Every row gives one point. Each copy is the shape, with its points in the same order, turned, moved and blurred by noise. Say if it was mirrored as well.

Shape:
[[-0.8  0.5]
 [-2.7  4.8]
 [ 1.1 -2.6]
 [-2.0  2.7]
 [ 6.0  3.2]
 [ 2.0 -1.7]
 [ 1.2 -6.8]
 [ 0.8  0.6]]
Copy 1, 8 rows:
[[-2.8 -0.1]
 [-6.7  3.0]
 [-0.3 -1.7]
 [-5.5  1.1]
 [ 1.5  5.6]
 [ 0.8 -0.4]
 [ 2.4 -4.8]
 [-2.1  0.9]]
Copy 1 is: only turned
Copy 2, 8 rows:
[[ 1.7  1.2]
 [ 4.1  4.8]
 [-0.7 -1.5]
 [ 2.8  2.7]
 [-4.9  4.9]
 [-1.5 -0.5]
 [-1.9 -5.8]
 [ 0.1  1.3]]
Copy 2 is: mirrored

Shape:
[[-2.2 -2.9 -3.2]
 [-3.5  1.7  7.3]
 [ 3.0 -0.3 -3.1]
 [ 1.9 -1.1 -2.0]
 [-4.5  1.5 -1.2]
 [ 0.8  1.7  2.2]
 [ 2.6  1.1  7.4]
 [ 1.2  1.3  0.6]]
Copy 1 (8 x 3):
[[-0.7  3.3 -2.5]
 [ 2.2 -0.7  8.2]
 [-1.0 -1.8 -3.5]
 [ 0.0 -1.1 -2.6]
 [-2.8  2.5  2.4]
 [ 0.1 -3.1  1.9]
 [ 4.5 -5.7  4.6]
 [-0.5 -2.4  0.6]]
Copy 1 is: mirrored
Copy 2 (8 x 3):
[[-5.3 -3.5  1.0]
 [-0.2  5.1  6.6]
 [-1.8 -2.1 -3.3]
 [-1.8 -1.9 -1.7]
 [-6.5  1.8  1.8]
 [-0.1  2.2  0.7]
 [ 4.9  4.1  2.6]
 [-0.8  1.2 -0.4]]
Copy 2 is: only turned
Copy 3, 8 rows:
[[ 0.0 -4.7 -1.5]
 [-4.6  3.4  4.8]
 [ 6.0 -1.2 -1.1]
 [ 4.2 -2.5 -0.1]
 [-2.9 -0.1 -2.2]
 [ 2.4  2.2  1.9]
 [ 1.9  4.3  6.9]
 [ 2.3  0.4  0.7]]
Copy 3 is: only turned

Shape (10 x 6):
[[ 1.8  2.8  1.6  4.6 -0.4 -0.8]
 [ 1.4 -5.4  1.1  2.3 -4.0  2.8]
 [-3.1  0.6 -0.3  1.7 -4.8  0.4]
 [ 4.9  3.8 -1.6 -1.0 -0.5 -0.4]
 [-4.8 -2.0  5.5 -1.4 -2.9 -8.0]
 [ 0.0  1.3  2.1  1.2  1.6  2.8]
 [ 3.2  0.5 -0.2  6.5 -0.5 -0.5]
 [ 5.2  1.2  2.8 -2.0 -1.7 -0.7]
 [ 2.4 -1.6 -2.1 -0.3  0.8  6.6]
 [-6.6 -2.5 -2.1  2.2 -2.7 -4.7]]
Copy 1, 10 rows:
[[-3.1 -1.3  0.2  4.7  0.4 -1.6]
 [ 3.2  0.6  2.4  1.2  2.6  4.6]
 [-4.1  2.7  2.1  1.8 -1.7  4.6]
 [-2.2 -3.2 -1.6 -1.4 -4.0 -1.6]
 [-2.3  9.9  5.0  0.6  0.0 -2.5]
 [-4.3 -2.6  1.8  0.0  2.5 -0.1]
 [-0.7 -2.7 -0.6  5.0  0.8 -0.1]
 [ 0.7 -2.3  2.5 -1.6 -2.7 -1.4]
 [-1.7 -4.9  0.3 -3.3  3.6  4.4]
 [-3.4  8.9 -2.0  1.8  1.5  3.6]]
Copy 1 is: mirrored
Copy 2, 10 rows:
[[ 1.9  2.2  1.9  3.2  1.6 -1.8]
 [ 2.4 -4.9 -0.2  4.8 -4.9 -0.2]
 [-1.9 -2.2 -1.1  4.1  1.2  2.1]
 [ 4.6  0.2 -3.3  0.0  3.4 -3.9]
 [-7.9 -5.3  4.6 -0.5  2.0 -3.4]
 [ 2.3  1.8  0.7 -0.4 -1.3  1.1]
 [ 2.6  2.2  1.0  5.6 -0.6 -3.4]
 [ 4.4 -3.4  0.1 -1.0  1.9 -3.5]
 [ 5.0  0.0 -4.3  0.7 -4.7  1.3]
 [-8.5 -1.3 -1.6  4.5 -0.2 -0.8]]
Copy 2 is: mirrored
Copy 3 (10 x 6):
[[ 0.6  2.7 -1.5  3.8 -1.8 -1.0]
 [ 2.0  2.4  0.2 -5.3 -2.4  3.8]
 [-2.7  0.2  0.8 -0.5 -5.2  0.4]
 [ 3.7 -3.4  1.2  3.8 -0.9 -0.4]
 [-4.8  2.0  0.5 -5.4 -1.7 -8.9]
 [-1.8  1.0 -0.7  1.7  2.4  1.4]
 [ 2.6  2.8 -4.2  3.0 -2.9  1.3]
 [ 4.2  0.4  3.6  0.9  1.1 -2.5]
 [ 1.7 -2.0 -0.2  0.1  1.6  6.9]
 [-5.8 -1.8 -4.0 -4.1 -5.8 -2.4]]
Copy 3 is: mirrored

Shape, 12 rows:
[[ 2.1 -1.7 -0.3  0.2  0.3  0.2 -3.3  2.9]
 [ 1.0  0.5 -0.6  3.3 -0.5 -1.4 -1.1 -2.7]
 [ 2.4 -1.9  0.1  5.1 -5.8  3.9  0.3 -3.5]
 [-7.5 -0.5 -5.2 -1.2 -1.1 -1.0  0.5 -1.5]
 [ 1.4  1.1 -1.6  1.5 -0.9  1.3  7.5 -3.8]
 [-3.3  2.5 -1.6  2.6 -3.5 -1.4 -2.1  2.9]
 [-2.8  4.3 -2.1 -3.4 -0.2  0.7  5.6  0.2]
 [ 1.4 -3.3 -1.4 -4.9 -2.0 -1.2 -0.6 -2.6]
 [ 4.1 -4.6 -1.7  4.8 -3.5 -0.3  3.7 -2.7]
 [-1.5  5.3  3.3 -1.5 -6.3  0.7  4.7 -0.4]
 [ 1.6 -3.4  0.0 -0.5 -3.6 -0.8  1.2 -1.0]
 [ 3.8 -0.9  9.0 -0.5  4.9  1.3  3.4 -0.7]]
Copy 1 (12 x 8):
[[ 1.7  1.0  0.0 -0.7 -0.3  2.4 -1.5  3.6]
 [ 0.7  1.1  1.2  1.2  2.9  0.9 -0.6 -2.6]
 [ 0.1 -0.3 -0.2  5.1 -3.3  4.8 -0.1 -5.1]
 [-4.9  3.1 -1.4 -7.1  1.7  1.1  2.9 -3.6]
 [-3.1 -4.9 -1.9  2.7  2.3  0.6  4.5 -3.7]
 [ 0.1  6.2  0.1 -1.2 -1.2 -1.0  2.6 -0.5]
 [-5.6 -1.4 -4.4 -1.3  1.7 -2.8  4.5  0.3]
 [ 0.0 -3.5 -2.7 -4.3 -0.9  0.7 -3.0 -1.8]
 [ 2.9 -4.1  2.0  2.3 -1.0  4.1  2.7 -4.7]
 [-4.7 -0.4 -2.5  2.8 -4.0 -6.1  1.9 -2.1]
 [ 0.9 -2.8  0.2 -1.0 -2.4  1.4 -0.3 -2.1]
 [-4.3 -6.5  3.9  4.9  0.9 -1.8 -3.2  4.8]]
Copy 1 is: mirrored
Copy 2 (12 x 8):
[[-0.1 -1.3 -0.6  3.6  1.1  1.2 -0.5  1.8]
 [ 2.8 -1.0  1.3 -1.2  1.2 -0.5  1.4 -2.0]
 [ 1.8  3.1  6.9 -3.6  0.1  3.0  4.6 -1.0]
 [-2.0  1.9 -6.0 -5.8  2.5 -0.3 -0.5 -1.1]
 [-1.1  4.5  2.0 -2.5  0.3 -2.8  6.5 -5.3]
 [ 1.8  4.5 -0.7 -2.3  0.6  0.1 -3.9  2.2]
 [-4.7  5.3 -3.8 -0.7 -2.2 -3.5  0.4 -3.5]
 [-2.8 -3.0 -3.1 -2.0 -3.8  0.7  3.3  1.6]
 [ 1.7  1.0  4.1 -1.8  2.0 -0.7  8.4  0.8]
 [-3.2  6.5  2.5 -3.9 -5.7 -2.7 -0.7 -1.7]
 [-2.2 -0.4  1.5 -2.3 -1.2 -0.6  4.1  1.5]
 [-4.3 -4.1  6.8  5.4 -0.3 -6.6  0.7 -3.1]]
Copy 2 is: mirrored
Copy 3, 12 rows:
[[ -0.1  -4.0   1.0   0.8  -2.9  -0.6  -2.1   3.9]
 [  1.7   1.7  -0.7   2.1  -3.6  -0.5  -1.1   0.5]
 [  3.1   0.4  -3.3  -2.6 -10.0   0.1  -0.7  -0.5]
 [ -1.8   1.3  -1.1  -2.4   2.4   4.5   4.5  -0.7]
 [  6.0   1.3   2.8  -1.0  -4.9  -0.3   3.4  -4.1]
 [ -1.0   2.8   1.2  -1.6  -2.1   3.4  -0.2   5.3]
 [  3.2   1.5   5.8  -4.3   1.2   0.5   3.8  -0.7]
 [ -1.7  -3.1  -0.8  -0.5  -2.5  -4.2   4.1  -0.2]
 [  3.4  -0.9  -1.0   2.3 -10.0   0.3   3.3  -1.0]
 [  1.0   4.6   6.0  -6.7  -4.9  -2.3   1.9   0.6]
 [ -0.6  -2.0   0.6  -0.6  -6.3  -1.5   2.9   0.4]
 [  0.6  -3.8   8.5   1.1  -5.0  -4.5  -5.4  -5.1]]
Copy 3 is: only turned

Shape:
[[-2.9  1.7  6.0 -3.8 -0.1  7.9  2.1  4.7  3.8 -0.5  2.9]
 [ 1.7 -0.6 -1.0 -3.9  4.2 -1.3  0.9 -1.7 -0.5  2.0 -3.4]
 [ 0.1 -0.1  0.4 -2.8 -1.4  6.2  5.7  3.2 -2.3  1.9  0.2]
 [-0.3 -2.8 -1.3 -1.1 -2.7  0.2 -0.9 -4.6  2.4 -0.2 -1.4]
 [-1.7 -6.8  3.1  1.7 -0.8  6.4  3.0  4.9 -1.7  3.8  3.2]
 [-4.6  0.8 -1.4  4.4 -2.0 -1.0  0.1 -0.1 -2.6 -4.9  0.2]
 [ 2.8 -0.8  1.1 -2.8 -3.1  1.2  3.9 -0.9  5.7 -4.5 -0.5]
 [-5.3  1.9  5.3  6.9  3.5  3.3  2.9 -4.7 -6.8 -0.8  1.0]
 [ 2.5  1.5  1.0 -3.4  0.9  1.3 -2.0 -0.4  1.5  0.4  4.8]
 [-2.6  0.9  6.0 -0.4  1.4  0.3  2.8  2.3 -4.3  2.6  2.0]
 [-6.8  1.6 -1.2  3.2  0.7 -2.6  2.1 -5.0 -3.7  4.8 -5.2]
 [ 0.4 -2.5 -1.0 -3.8  3.7  2.8 -0.6 -0.7 -3.5  3.0  6.7]
 [ 0.1  3.1  3.5 -0.8  2.1  4.9 -1.7  4.1 -3.4  5.8  1.4]
 [ 0.7 -0.6 -1.6  1.5  6.6  3.3  2.1  2.3 -2.1 -0.5  6.0]
 [-1.4 -2.3  0.3 -3.9  0.7 -0.5 -1.0  1.5 -3.9 -1.4 -3.2]
 [-3.0  0.9  1.7 -2.7  2.0  0.0  1.4  3.9 -3.7 -0.4  0.3]]
Copy 1:
[[  1.1   2.8   2.3 -10.0   3.2   4.7   0.8  -0.8   1.8  -1.6   4.1]
 [  4.3   3.8  -4.6   2.2   3.7   0.9   0.8  -2.6  -4.2   0.1  -0.1]
 [  1.6   2.5  -1.1  -0.5   3.7   6.6   1.1   1.8   1.1  -5.0   4.1]
 [  7.7  -0.7  -0.2   1.7   1.5   0.8   1.5  -4.9   0.8  -0.8  -1.4]
 [ -0.4  -2.4   2.6  -1.2   8.8   6.5   0.2   3.5   3.3  -2.1   0.6]
 [ -1.2  -1.6   0.7   2.4  -1.4  -3.8   1.9  -2.8   3.4  -3.4   0.7]
 [  9.9   4.2   1.9  -1.9   0.9  -0.9  -0.6  -1.0   1.9  -3.3   2.0]
 [ -5.1  -2.2   4.9   3.7   5.5  -1.2   5.5  -5.4  -1.9  -1.8   6.4]
 [  3.8   0.3   0.8  -2.8  -0.5   2.9  -2.9  -1.9  -3.9   1.1   0.6]
 [ -2.2  -0.2   1.1  -1.5   4.0   1.9   4.6   2.3  -3.8  -1.0   3.1]
 [  0.0  -0.5  -3.2   7.1   1.9   0.4   9.9  -4.7   0.4   2.0   1.9]
 [  1.2  -4.3  -2.6  -0.5   3.9   4.7  -3.8  -1.0  -4.9   0.0   2.1]
 [ -4.0   2.5   0.8  -2.0   2.3   7.6   1.5  -0.3  -3.8   0.6   0.6]
 [ -2.3  -0.3  -0.6   0.8   4.5   1.1  -6.2  -0.2  -1.2   0.6   4.6]
 [  1.4   0.9  -4.0   0.0   3.1  -0.3   2.3  -1.4  -1.9  -4.7  -3.3]
 [ -1.8   1.3  -3.1  -2.1   2.2   0.2   2.1   0.9  -2.0  -2.8   1.0]]
Copy 1 is: only turned
Copy 2 (16 x 11):
[[-0.9  0.1  2.4  1.5  8.3  5.2 -0.3 -5.4  2.6 -2.6  1.5]
 [-3.1 -1.9  2.1 -3.9 -1.0 -3.1  0.1 -1.6  0.5  5.4  0.5]
 [-0.3  0.8  2.8  0.0  3.2  6.5  0.8 -2.6 -0.6  2.7 -4.0]
 [ 0.7 -3.8  2.0 -0.3 -4.1 -4.2 -3.8 -3.0 -0.3 -1.4 -1.4]
 [-1.9 -2.8  2.8  7.3  4.5  4.2  0.9 -0.9 -5.1  1.4 -1.7]
 [-0.3 -0.7 -2.9 -0.4 -1.1 -1.1 -1.1  5.4 -0.5 -5.2 -1.4]
 [ 3.6 -3.1  3.8 -2.1  2.5 -2.0  0.7 -4.1  4.1 -2.4 -3.1]
 [-5.7  5.4 -4.1 -0.4  2.5 -1.6 -1.4  1.1 -8.4 -4.3 -3.4]
 [ 2.7  0.1  2.3 -0.9  0.1 -0.6 -0.3 -3.1  0.1  1.3  4.4]
 [-4.9  3.7  1.2  2.3  2.5  0.4  2.7 -0.5 -1.9 -0.9  0.6]
 [-8.8  0.8 -4.7  0.0 -4.9 -3.0 -2.8  0.5 -0.8  0.9 -4.5]
 [-0.9 -1.7  1.4 -1.1 -1.6  2.5  1.3 -1.6 -6.1  3.1  4.2]
 [-3.3  3.6  1.4  2.9  3.9  3.2 -2.3 -1.0 -2.4  5.3  2.9]
 [ 1.5 -0.8 -4.2 -1.6  4.4  1.5  2.9  1.0 -6.3  2.3  2.7]
 [-3.7 -3.3  5.3 -3.3 -0.6 -0.7 -1.3  4.2  0.3  0.5 -0.2]
 [-4.2  1.0  1.2 -1.2  2.2  1.4  2.1  2.2  1.0 -0.7  1.0]]
Copy 2 is: only turned
Copy 3 (16 x 11):
[[ 1.9  3.7  7.8 -0.9 -2.6  1.9 -2.8 -3.3  4.3 -0.8  7.4]
 [-0.3 -2.3  1.0 -5.9 -0.6 -0.5  3.5 -0.8 -1.3 -0.5 -1.6]
 [ 1.3 -0.8  4.1  0.7 -2.8  3.7  4.8 -3.3  1.1 -1.1  6.2]
 [-1.1 -1.1 -3.2  0.0 -2.3 -0.9 -1.5 -1.7 -0.1 -3.4 -1.1]
 [-3.9 -1.6  2.8  3.0 -3.4 -0.1  2.2 -1.7  2.6  3.2 10.2]
 [ 1.2  1.0  2.1  7.2  0.6 -1.2  0.4  3.7 -1.5 -1.2 -1.3]
 [ 2.3 -1.9  1.8 -0.4 -2.0 -1.5 -0.7 -1.8  4.1 -8.6  1.4]
 [ 0.6  2.2  4.5  7.1  5.4 -3.7  2.3 -4.9 -3.8  5.7  0.5]
 [ 4.2 -2.8  1.7 -3.4 -1.2  0.4 -3.9 -0.3 -0.5 -0.2  3.1]
 [ 2.3 -0.2  6.3  0.9 -2.9 -2.4  2.8 -2.0 -0.6  5.1  2.8]
 [-2.9  0.5  0.7  3.3 -1.0  0.7  4.4 -2.8 -2.8  4.6 -7.8]
 [ 0.2 -4.6  2.1 -2.8 -1.4  1.1 -1.3 -0.9 -5.8  2.8  6.2]
 [ 3.4  0.8  2.9 -2.5 -0.7  3.1  1.7 -1.3  1.3  7.4  5.2]
 [-0.2 -5.1  6.1 -0.1  4.0  1.2 -0.4  1.5 -2.7  1.7  6.0]
 [ 0.3  2.0  0.9 -2.5 -3.0 -1.8  4.2  2.7 -2.6 -0.6  1.5]
 [ 1.8  1.0  5.8 -0.9 -2.6 -0.2  3.0  2.0 -2.1  1.6  2.1]]
Copy 3 is: mirrored
